Rows are points. The points of each table are mixes of a few directions, plus a little noise. How many directions does each table use, and how many do they share? Where both have some left over, give the other angles between the two spaces (their principal angles), to ten degrees, smallest first.
In the rows, zero is written as 128.

First (7 x 3):
[[136 104 179]
 [125 137 107]
 [140  90 196]
 [112 175  32]
 [132 127 196]
 [111 181  48]
 [140  81 140]]
Second (6 x 3):
[[ 64 120  95]
 [229  87 154]
 [ 84  94  92]
 [ 77 202 141]
 [156 128 141]
 [157 136 145]]
Directions: first 2, second 2, shared 1; angles 60

First (8 x 6):
[[135 136  87 105 135 129]
 [ 97 127 207 227 155 110]
 [124 133  92 107 146 146]
 [129 116  98  56 112 180]
 [150 139 117 142 123  86]
 [125 116 158 128 112 136]
 [114 115 168 143 120 142]
 [153 141  94 117 122  96]]
Second (8 x 6):
[[104 115 118 119 101 129]
 [239 186 176 169 249 120]
 [110 119 120 121 108 129]
 [ 98 112 115 116  95 130]
 [116 122 123 124 115 129]
 [105 116 118 119 102 130]
 [136 132 132 131 136 128]
 [118 123 123 125 117 129]]
Directions: first 3, second 1, shared 0; angles 60

First (11 x 11):
[[144 201  69 150 115 142 178 148 137 175 207]
 [126 247 102 146 197 212 140 121 102 172 186]
 [125 101 144 121 126 118 115 124 129 113 105]
 [121  90 156 117 131 118 105 119 125 104  90]
 [144 176  76 146 103 126 174 149 141 166 193]
 [121  91 154 117 130 118 106 120 126 106  93]
 [128 158 120 133 143 148 132 127 122 140 144]
 [113  38 186 104 126  98  80 111 126  76  45]
 [139 233  74 152 148 174 171 140 123 182 211]
 [129  65 142 119  92  84 121 131 141 105  98]
 [117   8 185 102  98  70  85 117 137  69  38]]
Second (10 x 11):
[[  7 141 160 131  60 129  86 188  56 112 183]
 [210  97  85 149  99  94 191 118 177 157 136]
 [ 58 129 138 139 125 132 106 207  75 132 124]
 [194 108 106 107 121 155 159  81 164 136 121]
 [137 132 114  74 177 181 115 130 138 119  80]
 [181 118 148 163 146 129 142  64 141 137 127]
 [ 40 147 154 146 122 112  91 190  75 119 140]
 [ 58 154 152 160 145  89  97 183  90 122 133]
 [203 110 126 114 152 167 146  57 158 134 106]
 [189 146  98  95 132  89 151  62 207 110 132]]
Directions: first 2, second 5, shared 1; angles 90

First (8 x 14):
[[125 152 161 139 126 136 147 143  56 157 107 131  84  92]
 [ 76 128  93 154 170  33 135 145  37  65 160 119 165  94]
 [131 140 101 171 103 124  93 130  38 139 153 115 144 111]
 [157 159 123 134 135 131 112 181 130 116 118 103 113 107]
 [153 150 140  65 113 207 115  71 237 130  96 157  90 192]
 [160 101 144 104 107 180 128 116 239 160 116 131 128 165]
 [110 113 129 164 134  85 141 152  55 135 145 117 144  90]
 [110  79 134  93 136 128 153  88 234 121 130 148 154 172]]
Second (9 x 14):
[[160 176 123 138 151 116 148 138  76 111 147 109  82  93]
 [136 138 122 164 116 114 130  86  67 136 143 105 108 106]
 [120 151 126 184  81 163  95 150 144  88 121 125 127 171]
 [192 134 127 178 108 138 148 117 121 155 168  81 102 105]
 [120  59 134 119 152  79 160  83 203 134 128 102 154 117]
 [136 128 121 114 136 127 144 131  79 158 164 148 137 115]
 [ 97 151 137  91  93 214  64 227 206 108  72 194 159 205]
 [124 105 116  98 175  86 198 172 132 124 203 169 165 130]
 [ 66 116 148  67 139 117  66  52 124 134   7 124 117 108]]
Directions: first 5, second 6, shared 3; angles 60, 60
